Each row is a point. A path goes straight from each point to the next, and from the last back to the first. The post is the endless flat space through its rows: a point in 2 columns, a line in 3, a plane in 4, and so on, so that a path can go around it. How many times does the path go around the post? Going back the other way cancels.

Post:
[[-1.5  3.9  3.0]
 [-2.0 -2.9 -5.6]]
Path:
[[-6.3 -3.5 -5.8]
 [-3.2  1.8 -4.1]
 [-0.9 10.3  1.3]
 [ 4.3  4.6  0.1]
 [ 4.4 -2.9  4.6]
 [-5.5 -3.6  1.7]
 [-8.0 -3.5 -7.3]
 [-4.6  5.9 -6.8]
 [-9.5  0.7 -5.2]
 [-4.2 -1.1  6.1]
 [-7.2 -5.5  0.8]
 [-4.8  3.5 -0.8]
 [-4.8  6.8 -5.9]
 [ 1.9  3.2 -2.8]
 [ 2.5 -3.2 -3.0]
 [-0.8 -5.3 -0.3]
 [-6.6 -1.3  2.4]
 [-7.1  4.4 -2.5]
 [-1.4  5.0 -1.2]
 [ 2.1  4.4  1.8]
 [ 2.3 -1.1 -2.7]
 [ 0.1  8.1  0.2]
 [-1.3  4.2 -7.0]
 [ 3.6  2.7 -2.2]
 [ 2.2  1.4  4.4]
 [-1.6 -8.3  1.5]]
Times around: 3

Post, 8 rows:
[[ 3.8  3.6 -6.0 -6.9 -2.7  2.6 11.7 -0.3 -7.5]
 [-3.5  3.7 -1.0  4.2  4.8 -2.6  4.6 -3.9 -5.4]
 [-3.8 -0.1 -4.1 -2.3  1.9  0.9  1.8  1.2 -6.0]
 [-1.3  5.4  1.3 -4.5 -3.0  8.7  2.8 -4.6 -3.9]
 [-0.1  7.1 -0.4 -1.0  3.7 -1.3  2.1 -4.3  3.3]
 [ 0.9 -3.8  1.3  6.4 -2.3 -6.9 -1.7 -2.4  1.9]
 [ 0.0 -4.2  4.4  0.8  0.3  0.3  1.6 -5.0  5.8]
 [-2.5 -3.3  5.5  8.3  1.4  3.8 -1.4  0.4  6.7]]
Path (28 x 9):
[[  0.5   3.9   1.9   0.3   1.4   6.3   8.5  -0.2  -8.5]
 [ -4.1  -8.7   4.1 -10.5  -5.5   0.0  -6.3  -2.5  -0.9]
 [  4.3   9.4  -3.5  -5.8  -5.2   0.8   5.5  -2.5   0.7]
 [ -0.9   5.9  -0.9   2.1  -5.4   8.5   1.0  -5.4  -2.5]
 [  0.5  -1.5   3.6  -0.8   1.4   6.6   1.5  -4.2   2.4]
 [  1.0   6.0   3.5  -2.1   6.7  -3.2   4.2  -9.7  -2.5]
 [  1.5   3.1  -0.5   2.3   2.4  -9.1   4.3  -2.9  -2.4]
 [ -5.0   6.6  -0.6  -0.6   4.1  -0.7   4.2  -4.1  -3.3]
 [  2.2   2.9   0.8   1.3  -4.2   3.1   9.5 -10.0   1.1]
 [ -1.2   0.3  -3.9  -1.2   2.9   2.8   0.0  -0.9   1.0]
 [  1.8   2.2   0.5  -0.3   2.8   3.2   3.0  -0.6  -2.9]
 [ -2.3  -6.9   3.0   6.1  -1.4  -1.7   4.1  -0.5  -4.8]
 [ -0.2   4.3   3.0  -3.0  -6.1   7.8   6.3  -5.6  -1.7]
 [  0.1   7.2  -0.3  -1.8   1.9   3.2  10.9  -1.4   3.0]
 [  4.3   2.4   6.9  -4.3  -8.9   4.8   3.2  -8.8   2.5]
 [-10.0  -1.8  -1.9  -0.3   7.8   0.4   5.4   0.1   0.4]
 [ -4.8   2.9   1.3   6.1  -2.4   6.2   0.3  -7.7   0.7]
 [  5.9  -2.0  -1.4  -0.6  -3.2   1.1  -0.1  -2.5   6.4]
 [  7.0  -0.1  -1.4  -2.4   1.4  -3.9   0.9   5.6   1.4]
 [ -2.3   5.6   8.1   7.4   0.9  -4.1   3.0  -6.2   1.1]
 [ -3.7   0.4   5.2   4.9  -4.7   3.5   5.1  -5.8   5.7]
 [ -6.9  -4.1  -3.8   2.9   4.1  -3.4  -6.3  -3.5   5.1]
 [ -0.5   4.3  -0.8  -2.6  -2.0   5.1   9.1  -6.7  -4.1]
 [ -6.6   4.0   1.3   1.9   1.4   2.4   4.0   1.7  -6.2]
 [  1.3   2.2   4.9  -4.5  -1.5   7.4   7.1   1.6   0.1]
 [ -6.8   9.4  -1.5  -2.4   4.9   1.3  -1.2  -3.4   1.6]
 [ -1.8   1.6  -7.7   3.9   5.6  -6.8   5.9  -0.3  -2.1]
 [ -0.3  -8.1   3.7   0.8  -5.2   6.8   0.1  -6.6  -3.4]]
Times around: 4

Post, 17 rows:
[[  2.4  -2.4   1.3  -1.5  -4.4  -0.1  -0.9   4.2   0.9   0.0  -1.3  -2.7
   -1.3   1.8   0.0  -0.1  -5.8   4.1]
 [ -0.8  -3.9   3.1   9.7  -8.9  -5.4  -5.3  -1.7  -4.0   1.9   3.9  -5.4
   -0.5   2.8  -8.9  -7.4   9.9   2.7]
 [ -3.9  -2.7  -0.5   5.2  -7.6  -3.7   5.2   1.5  -2.2   1.1  -0.5  -9.1
   -1.1  -2.0  -1.7  -4.2   9.7  -3.2]
 [ -3.2   5.6   4.4  -7.7   2.8  -5.5   0.1   4.3   2.0  -2.2   1.1  -1.9
   -5.9  -0.5  -1.4  -0.8   1.0  -3.9]
 [ -0.8  -1.8  -3.5  -3.4  -0.3   0.5  -4.2  -4.2  -0.9   1.8   0.3  -1.5
    0.9   7.2   2.7  -0.9   3.1   1.6]
 [  0.0   0.6   3.5  -3.6  -8.0   3.9  -3.5   2.2   4.8  -1.5  -2.7   2.4
   -7.0   5.3   0.4   2.2   0.5  -0.6]
 [ -1.4  -2.1  -1.5  -2.1  -1.3   3.3  -7.2   2.5  -1.2   0.9  -4.0   1.2
   -5.0   1.2  -3.0  -1.4   4.8   5.5]
 [  0.2  -5.4  -0.8  -0.1  -1.4   4.8  -1.3  -2.3  -5.1   0.9   3.8   6.1
   -1.4   1.0   2.9  -1.9  -2.8   4.2]
 [  3.9  -2.2  -2.9   1.6   0.4   2.1  -3.0  -0.3   3.5  -5.1  -0.2   6.9
    0.8  -4.4   1.4   5.2  -2.0   4.6]
 [  1.4  -2.6   3.7   6.8   1.2   5.1  -8.5  -4.8  -1.2   1.0  -2.9  -2.8
    3.7  -2.3 -10.0   3.1   7.7  -1.4]
 [ -5.6  -4.4   3.5  -6.3   6.0  -2.6   3.0  -3.4   8.5  -6.9  -2.8  -4.8
   -3.1  -1.7  -3.6  -6.4  -1.9  -1.8]
 [ -4.0  -6.5  -0.6   4.6 -13.0   1.9  -1.9 -10.6  -6.2   6.8  -0.1  -0.5
    5.7  -4.2  -5.7  -1.5  11.3   9.1]
 [  3.5  -3.6   0.1  -4.4  -3.4  -4.1  -0.1   2.5   0.0  -1.9  -5.1   0.4
   -7.8   5.5  -2.9   1.3   0.3  -1.0]
 [ -8.5  11.1  -0.6   0.5   2.9   1.7   9.4   0.8   1.3  -4.3  -3.5   2.8
   -5.1  -4.3   0.4   3.1   3.6   4.1]
 [  0.5   4.6   2.3  -5.2  -1.0   2.5  -6.3   2.6  -3.0  -5.8  -5.7   4.8
   -2.1   5.5   3.5  -1.3   0.5  -1.0]
 [  6.4   0.6   2.5  -4.2   2.1   0.5   1.5  -0.4   1.5  -6.9   3.0  -5.3
   -8.2  -0.7  -5.5  -6.0   0.9   1.5]
 [ -5.9   5.8  -6.0  -1.1  -3.9   3.3   0.3  -2.3  -3.4  -2.5  -5.2   3.3
   -8.3  -1.5   1.6   1.6  -0.8   1.0]]
Path, 21 rows:
[[ -3.7  -6.9  -1.9   0.4  -4.8   2.4  -5.4  -0.2  -1.6   3.6  -3.4  -9.1
   -6.5  16.2  -1.0   1.9  -0.1  -5.6]
 [  2.7  -3.1   4.8  -0.2  -0.3   4.3  -6.0  -2.6   4.2  -5.2  -1.6   2.9
    5.9   4.4  -3.8   2.9  -8.2  -0.5]
 [ -2.7   0.3   1.3   1.9  -4.7   3.9  -3.3  -0.5   0.9  -1.2  -2.3   4.4
   -0.8   3.4   1.3  -1.4   6.2  -3.3]
 [  2.2   2.5  -3.6   2.3  -1.6  -2.9  -1.9   0.5  -0.8   1.3  -6.6  -0.4
   -0.8   1.6   2.6   3.5   4.1   2.1]
 [  0.7  -8.2  -1.5  -3.2  -2.8  -0.5   1.6   5.3  -3.1  -1.9  -4.2   1.3
   -1.8   4.4  10.6   1.2   0.2   2.3]
 [  5.8  -2.3  -2.4   2.8   5.9  -0.9  -6.1   1.3  -0.2  -3.3   4.1   3.7
   -5.1  -2.0   1.2   1.4  -4.5  -2.2]
 [  2.0   3.9   5.0  -7.0   5.2  -2.3   3.2   2.2   4.8  -4.7  -2.9  -4.8
   -2.0   0.0  -6.6  -4.6   1.9   2.3]
 [ -0.4 -11.6   1.1   4.6  -5.6  -2.1  -6.9   6.5  -3.8  -0.2  -1.6  -1.2
    6.1   1.6  -2.6  -3.7   3.0  -0.8]
 [ -4.2   5.4  -5.3  -3.8  -6.8  -0.6   3.3   1.8  -2.5  -2.0  -3.9  -0.4
    1.3  -3.8   4.9  11.0   1.4   5.2]
 [  6.5   2.6  -1.7   1.0  -5.1   0.5   5.4  -2.9  -3.5  -3.7  -4.5  -4.1
   -8.8  -1.3  -5.8   1.8  -0.7   8.3]
 [ -4.6  -3.9   4.6  -4.6  -0.8   2.7  -2.5  -0.4   1.9  -5.4  -9.4  -0.9
   -5.6   0.8   1.2   8.1  -1.7 -11.8]
 [ -6.4   6.3   3.2   9.4   2.6  -1.5  -3.2   1.8  -7.6  -7.2   7.2  -3.6
   -2.8  -4.9   1.5  -9.2  -2.7  -5.9]
 [  1.1  -0.5   1.7  -3.8   4.7  -0.3   0.5   9.3   5.8  -5.7   1.0  -3.6
   -4.3  -4.7   3.1  -7.9   7.2   1.6]
 [  7.3  -2.4  -2.4  -9.0  -2.6   0.8  -5.5  -1.9   2.4   2.2  -3.1  -5.2
   -6.0   2.1  -5.2  -1.9   8.3   1.4]
 [  0.4   3.7   4.4   2.9   0.5  -9.9   0.3   3.2  -5.0  -5.3   5.4   4.1
   -6.2  -7.7   0.7  -1.5   6.8   1.3]
 [ -1.9  -3.3  -1.6   4.4  -4.8   6.3  -4.8  -2.3  -1.7  -0.1   4.6   3.2
    1.1  -1.0   1.1   6.7  13.5   2.0]
 [  1.6  -1.9  -0.1  -8.8   0.2   0.0  -5.7  -2.7  -3.6  -1.1  -4.8   0.2
   -3.9  -1.8  -9.8   2.2   9.0   5.2]
 [  4.6  -4.4   7.8 -10.5  -6.6  -2.0  -8.2  -1.8   5.7  -0.2  -4.6   2.4
   -9.8   6.8  -6.1   3.1   2.7   9.2]
 [ -4.9   3.7   0.2  -4.8  -7.9  -4.2  -3.4  -0.4  -0.8   1.5  -4.8   4.3
   -3.8  -3.3   1.3  -0.7   0.2   5.9]
 [  6.2  -3.1  -4.5  -6.0  -5.6   6.3  -5.6  -5.6   7.1  -1.4   2.2  -2.1
   -1.3   3.2   2.3  -1.1   2.2   1.2]
 [  0.5   3.2   0.6  -2.6   0.4  -1.1  -6.0  -4.4  -9.8  -1.4  -1.0  -6.8
    2.1   7.3  -4.8  -4.2  -1.9  -9.5]]
Times around: 1

Post, 17 rows:
[[ -3.8   5.1   3.0  -2.4  -1.4  -1.4   3.5   9.1  -1.8   2.6   0.9   2.5
    7.3   6.2   8.4  -5.7   1.7   1.4]
 [ -5.6   1.5  -1.2  -3.7  -3.9   3.0  -7.8  -3.8   2.3  -4.1   2.0  -4.5
   -0.9   3.7  -1.1   0.8   5.9   0.5]
 [ -3.3   6.0   0.9   3.4   0.0  -6.5  -1.4  -9.5   4.6   0.0  -3.1  -1.0
   -0.9  -6.5  -2.3   2.9   3.9 -11.3]
 [  3.8  -0.3   2.0   7.2  -6.7  -4.2   4.5  -2.6   2.1   3.5  11.8   1.2
   -0.4  -3.8   9.7   5.0  -0.8  -6.0]
 [ -0.7  -0.6  -1.4  -1.7  -0.3  -1.2   5.4  -1.2   0.9   3.8  -4.5  -7.0
   -1.0  -1.5   5.5  -1.1   5.0   0.0]
 [  2.3   0.7  -3.1   2.0  -5.4  -4.1  -6.1  -4.8   2.8   5.2   5.7   3.1
   -0.8  -0.4  -0.4  -1.1   1.8  -8.1]
 [  1.1   0.3  -0.1   4.2   0.3  -4.3   7.9  -7.3   0.3   4.0  -6.0   0.2
   -3.0   1.0   0.6   4.2   6.0  -2.4]
 [ -0.8  -1.2   4.3  -3.1   5.5   8.9   5.9   1.2  -1.1   4.2   1.9   5.3
    0.6  -0.8   4.7  -1.2  -1.5  -3.4]
 [ -1.0  -1.8  -2.2   2.1  -5.7  -6.1   5.2  -7.2   1.8   2.2   3.4   1.5
    1.9  -6.7  -4.8  -0.1  -0.1  -8.9]
 [ -1.3   1.7   0.1   7.6  -3.0   0.8  -8.3  -6.0  -4.7   2.3  -2.3   4.6
   -3.5  -5.6  -3.3   1.5   2.2  -5.2]
 [ -7.4  -1.0   3.7  -0.6  -0.9  -4.9 -10.3  -3.1  -1.0  -0.8   0.4  -6.4
    1.1   0.6  -3.2   0.5  11.4   1.7]
 [  1.7  -2.6   3.5   0.7  -2.3  -8.1  -2.7  -0.8  -2.3  -3.9  -0.9   0.5
   -8.4   0.4  -1.3   5.0   1.1  -0.9]
 [  1.7   0.5  10.9   2.8  -0.6   1.5   1.4  -5.0  -1.0   1.7   1.7   1.2
   -1.9  -3.4  -1.2  -3.6  -6.8  -2.7]
 [ -7.8   6.8   3.1  -5.4  -0.5  -3.1  -0.2  -2.1  -5.5   2.0  -1.0  -6.3
   -6.3  -0.2  -4.3  -7.3   9.5  -0.1]
 [  0.7   0.4   4.4   2.5   4.4   9.7   5.5   1.4   1.5   2.6  -2.3   1.0
    1.9  -0.2   3.1  -6.7   7.4  -0.5]
 [  5.0   0.2   3.2   0.2  -2.2   2.4  -6.2  -0.9  -1.6  -1.5  -4.1   0.3
    1.8   4.6  -2.3  10.0   1.9  -3.9]
 [  2.8  -1.5   1.1  -2.9  -6.9   3.1  -5.1  -3.4   6.0   0.8  -3.0   4.7
    6.9  -0.3   0.3   5.9   6.6   1.6]]
Path, 24 rows:
[[  1.2  -0.8  -7.1   2.7  -0.2   3.5  -3.7  -1.3   5.3   4.3   7.2   1.9
   10.2  -4.2   5.8   2.7   0.8  -9.0]
 [  0.0   2.8  -2.3   1.3  -0.5  -2.6   6.5   0.7  -2.9   6.4  -1.9  -5.3
   -3.5  -5.6   4.6  -3.2  -0.3  -4.7]
 [ -5.8  -5.9  11.3  -1.5   4.0   3.2  -4.9   1.8  -3.5   3.1  -3.5  -1.4
    0.1  -0.8  -5.3   4.1   4.8  -1.3]
 [  0.1   2.9  -1.7  -2.3  -7.7   8.0  -5.0  -1.7   5.6   1.8  -1.5  -8.0
    5.5  -1.1  -4.8 -13.0  10.5  -6.3]
 [ -5.3   4.8  -6.7  -3.2  -4.7   1.8  -1.2  -3.9  -2.2  -0.7  -2.4  -2.1
    0.1   1.7  -4.4  -2.6  10.9  -3.5]
 [  1.0   0.3   4.9  -4.1   4.0   3.9  -5.9   1.1  -3.8   3.5   0.8  -3.2
    6.6  -1.7  -0.3  -2.6   5.1   2.2]
 [  3.5   0.2  -3.6   8.7 -14.3   4.9   6.2 -10.1   3.4  -0.2  -1.9   4.3
    5.3  -7.9   1.6   9.5  -4.1  -0.9]
 [ -2.7   2.0   3.2  -5.6  -2.9  -3.4   2.3  -1.8   2.1   1.0  -7.3  -6.5
   -3.2  -0.9   0.4   2.5  -2.6  -3.9]
 [ -2.9   0.8   9.0   1.9  -2.2   4.1   3.5   0.5  -3.7   0.4   0.3  -0.2
   -1.8  -6.8   5.4  -3.5  -1.4  -0.8]
 [ -2.2   4.2   0.2   2.7  -8.0  -2.5  -4.6 -11.7   0.2  -1.3   1.1  -6.0
    3.8   0.2   3.9   0.3   2.5  -1.4]
 [  7.4   2.1  -7.2  -2.7  -7.0   4.4   1.9  -1.0  -2.1   5.3  -0.1   7.9
    1.1  -2.8  -0.9   1.4  -3.7  -7.9]
 [ -0.4   1.7   2.8  -1.0  -1.0  -3.8   0.3  -2.7   5.2   0.8  -3.0   6.2
    3.0  -6.4  -0.3   4.2   2.3  -3.3]
 [ -0.9  -1.1   3.0  -2.7  -2.4   3.5   3.8  -1.6   5.8   0.6  -1.9  -4.6
    3.8  -1.9  -2.5   5.8   0.7  -7.9]
 [ -1.7   3.6   2.7  -1.8  -2.3   1.9  -8.0  -5.5  -3.0   4.9   1.5   2.4
   -8.6   6.0  -0.1   1.5   5.8  -7.1]
 [  2.0   1.1  -2.2  -0.1  -2.3  -1.6  -1.5  -5.8  -2.3   1.9  -7.0   0.7
   -1.3   1.5   1.8   2.2  -3.8  -4.6]
 [  0.1   6.2   5.9  -2.9  -0.7  -6.3   0.3   0.7   0.0   1.2  -0.5   2.5
    7.3   4.1   1.9  -2.3   6.3   2.7]
 [ -2.7  -2.3  -5.3   6.4   1.9  -1.4  -1.0  -6.4  -1.5   7.9   5.4  -4.9
   -2.1  -2.9   4.7  -1.1  -7.6  -6.2]
 [ -3.3   5.6  -2.1   8.2  -1.4   2.7   2.9  -0.1   4.4  -0.2   1.7   0.6
    1.5  -1.7   1.1   0.7   1.2  -8.7]
 [ -9.8   1.6   2.3   3.8  -3.0  -3.8   2.7  -4.8  -0.2  -6.5   0.2   2.2
   -3.8  -2.1   0.5   3.0  -2.6  -3.7]
 [  5.6  -3.7   2.2   3.7  -1.5  -6.9   4.3  -9.9   2.6   6.6   5.1   7.0
   -1.6   4.6  -2.4   1.7   9.7  -4.7]
 [ 10.6  -4.8   1.3   3.7  -8.6   0.2  -3.8   6.4  -8.4   7.7   0.7   1.5
   -1.3  -2.9   5.2  -9.5   4.4  -2.1]
 [ -1.0  -0.1   5.0   4.6 -12.5  -7.6   3.3  -0.9   3.1   0.8  -2.8   4.2
    5.2  -1.0   5.4  -0.7  -3.2   3.4]
 [  1.5   4.8  -0.1  -5.3 -10.2  -3.6   0.8   0.9   6.3  -2.6   4.6   2.9
   -3.2   2.7   8.5   5.6  -4.5  -0.4]
 [  1.9  -5.1   3.7  -1.6   4.6  -6.7 -11.2  -0.9   0.8  -1.4  -4.9   5.8
    1.6   5.8 -12.4   0.7   7.7   2.9]]
Times around: 3

Post:
[[ -3.8  -1.5   1.1  -4.9  -2.7   5.2  -2.7   0.7   3.2   4.6  -1.9  -3.6
   -4.9   0.7  -2.5  -0.5  -2.1  -1.5]
 [  2.5  -1.1  -1.4   1.3  -0.5   3.9  -4.2   4.5  -2.0   4.9   3.9  -4.3
   -3.3   0.0  -0.5   0.6  -8.2  -3.4]
 [ -4.6  -0.6   5.8   2.3   0.6  -3.8 -10.0   3.5  -6.6   1.9  -3.0  -1.4
   -2.0  -3.5  -1.4   0.3  -5.7   3.4]
 [ -2.3   0.4   3.9   6.4  -1.2  -2.0  -8.9  -3.0  -3.6   3.8  -3.5  -2.5
    0.3   7.8  -8.3   4.6  -8.7  -1.9]
 [  1.7  -3.6   4.0  -2.4  -5.3   2.5  -3.0   0.1  -1.5   2.2   1.2  -6.0
   -5.2  -2.3   1.6   0.3  -1.1   4.1]
 [  0.5  -5.9  -0.6   3.0  -0.3  -2.5  -2.2   0.9  -4.8  -1.1  -8.4   4.2
    4.4   6.1   1.4  -6.6  -0.8  -0.9]
 [ -2.6  -1.7   3.7   1.2   4.7  -4.6  -4.7   6.5  -1.6  -1.4  -0.1  -5.8
   -1.9   1.9  -0.6  -0.9  -2.6   3.6]
 [  3.5  -4.0   0.4  -0.4   0.3   2.1 -11.5   5.6  -1.0  -0.3  -4.7  -3.3
   -1.6  -5.0   3.6   1.8   1.4   9.0]
 [ -1.4  -1.4   2.3   0.9   1.9  -1.0  -6.8  -1.8  -2.9  -2.2   0.7  -4.6
    4.8  -2.7   1.9  -3.7  -4.3   0.0]
 [  0.5  -0.5   9.2   0.8   4.4   1.6  -7.7  -2.9   2.1  -5.8   3.7  -0.3
   -2.2  -2.4   0.6  -0.9  -1.9   4.8]
 [  5.9   0.4   0.6  -1.6  -5.6   4.9   1.9  -7.0   0.5   4.1  -1.4  -2.7
   -6.3  -3.2  -4.1   3.6   5.4  -3.5]
 [  1.0   0.6  -4.3  -4.9   2.0   5.6  -3.4  -1.6  -3.6  -8.3   1.2  -0.7
    3.9   2.6   8.0  -2.4  -3.8   0.0]
 [ -3.6  -3.0   5.5  -0.1  -0.8  -7.0   4.2   2.2   0.9   5.5   1.6   1.7
    3.0   7.1  -0.7   2.6  -7.0  -7.1]
 [  6.1  -5.7  -2.9  -5.7   3.4   1.3  -3.2  -3.7  -9.2  -1.8  -4.6  -1.3
    4.9  -3.4   0.1  -4.7  -1.3   0.8]
 [  0.1  -5.9   4.2   4.5  -6.0   6.0   1.6  -5.0   3.7  -1.6   2.8   2.5
   -0.8  -1.4  -4.6   7.6  -1.8  -0.5]
 [ -4.2   3.9   0.0  -1.9  12.6   3.8  -4.8  -6.0  -1.9   0.6   6.3   0.3
    0.0   4.1   0.4   0.2   0.0   2.2]
 [ -0.6   5.4   2.2   3.4  -1.1   1.7   6.6  -0.8   2.4   6.8  -0.6  -3.5
    3.3   2.7  -2.1   3.0 -11.3  -3.1]]
Path (23 x 18):
[[ -1.7  -0.9   0.1  -2.4   6.0   3.4  -4.7   0.8   4.1   2.0  -4.0   0.1
   -2.4  -4.2   1.3  -5.0  -1.0   0.4]
 [ -2.9   4.3   0.9   2.9   7.4   6.2  -3.6  -3.1  -3.9  -4.9   1.3  -0.2
    0.9   0.1   0.5   0.4  -6.1   2.6]
 [ -9.2  -4.0   4.2  -4.7  -2.0   4.2  -8.7   0.6  -7.7  -2.6   2.3   3.3
   -4.3  -1.7  -1.0   0.2   4.5  -0.1]
 [ -5.3  -5.7   2.5  -3.8   4.3   0.9  -1.0  -1.0   2.7  -4.1   6.5   8.0
    5.9  -0.2   2.5  -6.2  -1.3   3.1]
 [  2.1  -5.5  -0.3   3.6   2.7   4.6  -5.7  -3.4  -0.4  -2.8  -2.9   5.8
   12.1   0.0   4.5  -9.3   3.2  -1.7]
 [  0.0   1.8  -3.3   3.8   2.4  -1.3  -1.7   4.3  -6.7   1.1  -6.4 -10.6
    4.0  -7.2  -4.9  -6.9  -2.2   8.7]
 [ -9.9  -7.6   5.5   2.6  -3.9  -5.4   2.9  -0.7  -4.8  -1.4   3.3  -6.1
   -2.8   0.1  -4.8   5.8  -1.5   6.7]
 [  1.5   1.6   4.4   5.2   6.8  -3.5  -2.3  -5.0  -6.6   6.0  -5.4  -2.5
   -2.6   3.0   3.8  -3.7  -1.9   4.0]
 [  0.8   1.3  -1.9   4.5  -3.8   4.8  -2.3   5.6   1.7   0.7  -5.6   1.2
    0.7   6.1   1.5   2.8  -3.6  -1.7]
 [ -2.0  -1.3   4.4   4.6  -3.1  -2.2  -9.5   9.2   0.8   2.5  -1.6  -2.9
    0.7   5.1  -5.8   2.6  -7.5   0.8]
 [ -4.3   7.4  -1.7   4.1  -4.3   5.8  -5.7   1.2  -4.2  -2.4  -2.6  -2.3
    2.4  -1.0   0.1  -1.4  -1.1   2.7]
 [ -5.4   3.7   7.2   0.3  -1.3   0.5  -5.6  -4.0   0.1   0.6 -10.2  -7.4
    6.9  -9.1  -2.4  -2.5  -1.0  -0.8]
 [  2.3  -4.1   5.3  -0.1 -11.2   2.2  -4.5   1.7  -2.6   6.1  -4.6 -10.9
   -5.1  -2.5  -7.4  -4.1  -2.5  -2.5]
 [  3.1   3.0   4.4  -0.7  -8.0   6.5  -3.9  -4.1  -4.0   7.7  -3.8  -2.4
   -6.0  -3.5  -4.6  -3.5   0.2  -5.7]
 [  4.6   1.5   1.1   0.4 -16.3  10.6   5.9  -5.2  -1.7   3.1  -6.8   0.5
   -1.1  -1.7   2.7   3.9  -1.1  -2.5]
 [ 13.1   2.3   5.1   0.6  -0.6  -4.1  -6.9  -8.3  -9.6  -0.6   4.8  -7.3
    2.2  -4.8 -10.7  10.1  -0.9  -2.3]
 [ -0.9   4.9  -4.7   4.1   7.8  -2.2  -9.6  -6.5  -3.7  -8.2   3.2  -3.2
    3.0   4.5  -0.1   4.5  -6.1   2.5]
 [ 11.1  -4.4  -5.0  -5.8   0.2  -1.4   0.1   2.1  -1.6   1.5  -7.6  -8.0
   -0.8   3.5   0.0  -5.6   0.8   3.1]
 [ -1.3  -7.0  -2.6  -1.1  -1.9   2.2  -4.5  10.1   1.3  -3.5  -1.3   4.2
    2.9   2.2   5.7  -0.1  -3.1  -0.5]
 [ -1.6  -1.4   3.7   4.2   1.9  -0.8  -9.2   3.5  -4.4  -1.6   3.4   3.4
    8.0  -2.5   1.1   2.5 -11.4  -5.9]
 [ -4.9   7.9  -5.7  -4.9   4.1  11.0  -2.9  -0.3   0.6   2.0   5.5  -1.8
    0.5   0.7   4.2   2.2  -3.3   4.6]
 [ -4.6   0.0   1.7   2.4   5.2   0.7  -4.8   2.9  -0.4  -0.3   5.1  -3.0
   -0.8  -1.0   3.0   0.8 -10.0   4.8]
 [  0.0  -8.0   7.4   6.7  -6.5  -6.9  -1.0  -5.0   0.2   1.1  -7.2  -1.7
   -3.9   8.6  -7.4   0.4  -3.0  -0.3]]
Times around: 2
